Each row is a point. A path goes straight from each point to the next, and from the last back to the first. The post is the endless flat space through its rows: a point in 2 columns, a line in 3, a plane in 4, and so on, so that a path can go around it. How many times does the path go around the post? Going back the other way cancels.

Post:
0.00  0.14
Path, 30 rows:
0.25  0.28
-0.08  0.47
-0.24  0.24
-0.15  0.05
0.02  -0.21
0.40  -0.05
0.40  0.42
-0.21  0.56
-0.44  0.34
-0.13  0.13
-0.35  0.30
-0.32  -0.06
-0.03  -0.13
0.30  -0.05
0.18  0.26
0.00  0.36
-0.40  0.36
-0.10  -0.05
0.03  -0.16
-0.33  -0.05
-0.33  0.27
-0.03  0.45
0.27  0.30
0.28  -0.16
0.27  -0.12
0.28  0.24
0.02  0.30
-0.14  0.28
-0.27  0.38
0.12  0.43
Times around: 2

Post:
0.00  0.32  -0.26  -0.32  -0.35  -0.14  0.29  0.30
-0.03  -0.33  -0.02  0.00  0.63  -0.36  0.00  -0.13
-0.04  0.16  -0.07  -0.15  -0.36  0.02  -0.14  0.15
-0.09  -0.18  -0.21  0.06  0.34  0.00  -0.13  -0.55
0.16  0.06  0.03  0.04  0.21  -0.06  -0.05  -0.15
-0.09  -0.20  0.01  0.13  0.09  0.21  0.22  -0.17
-0.04  0.31  -0.27  -0.22  0.00  -0.01  0.03  0.54
Path (27 x 8):
-0.02  0.17  0.10  0.18  0.28  -0.09  0.02  -0.09
-0.06  0.13  -0.75  0.03  0.36  -0.01  0.37  -0.27
0.12  0.00  -0.22  -0.21  -0.36  -0.25  -0.34  -0.30
-0.34  -0.16  -0.26  -0.66  -0.44  -0.23  0.09  -0.28
-0.13  0.24  0.09  0.06  0.07  0.36  0.12  0.10
-0.45  -0.17  -0.03  0.41  0.24  0.60  0.19  0.31
-0.03  -0.10  -0.33  -0.04  -0.14  -0.06  0.81  -0.24
0.17  -0.39  0.02  -0.18  -0.21  -0.54  0.36  -0.11
-0.16  -0.06  -0.46  -0.35  0.04  0.05  -0.06  -0.35
0.01  0.18  -0.08  -0.19  0.45  -0.23  -0.33  -0.24
0.02  0.13  0.02  -0.30  0.17  -0.41  0.12  -0.51
0.02  0.04  0.49  0.11  -0.28  -0.12  0.03  0.17
0.17  0.18  0.02  0.10  -0.36  -0.18  -0.11  -0.04
0.04  -0.47  0.02  0.08  0.24  -0.22  0.17  -0.06
-0.21  -0.24  -0.33  -0.26  0.25  -0.07  0.32  0.27
-0.12  -0.30  0.01  -0.04  0.78  0.00  0.06  -1.01
-0.05  -0.05  -0.04  0.06  0.06  0.04  0.37  -0.47
-0.05  -0.37  0.08  0.27  0.51  -0.47  -0.23  -0.18
0.17  0.09  -0.16  -0.05  -0.14  -0.11  -0.14  -0.17
0.24  -0.04  -0.02  -0.01  0.04  0.16  0.32  -0.18
-0.28  0.13  0.04  -0.37  0.00  0.19  0.27  0.74
-0.18  0.12  -0.03  0.04  -0.03  0.08  0.12  0.00
-0.22  0.04  -0.42  -0.10  0.20  -0.38  -0.42  -0.05
0.32  0.03  -0.28  -0.24  -0.39  -0.41  0.44  0.33
0.28  0.28  -0.31  -0.33  0.25  -0.17  -0.05  -0.01
0.09  -0.18  0.13  -0.37  0.35  -0.48  0.57  -0.66
-0.35  -0.12  0.03  -0.08  -0.45  0.31  0.02  0.07
Times around: 5
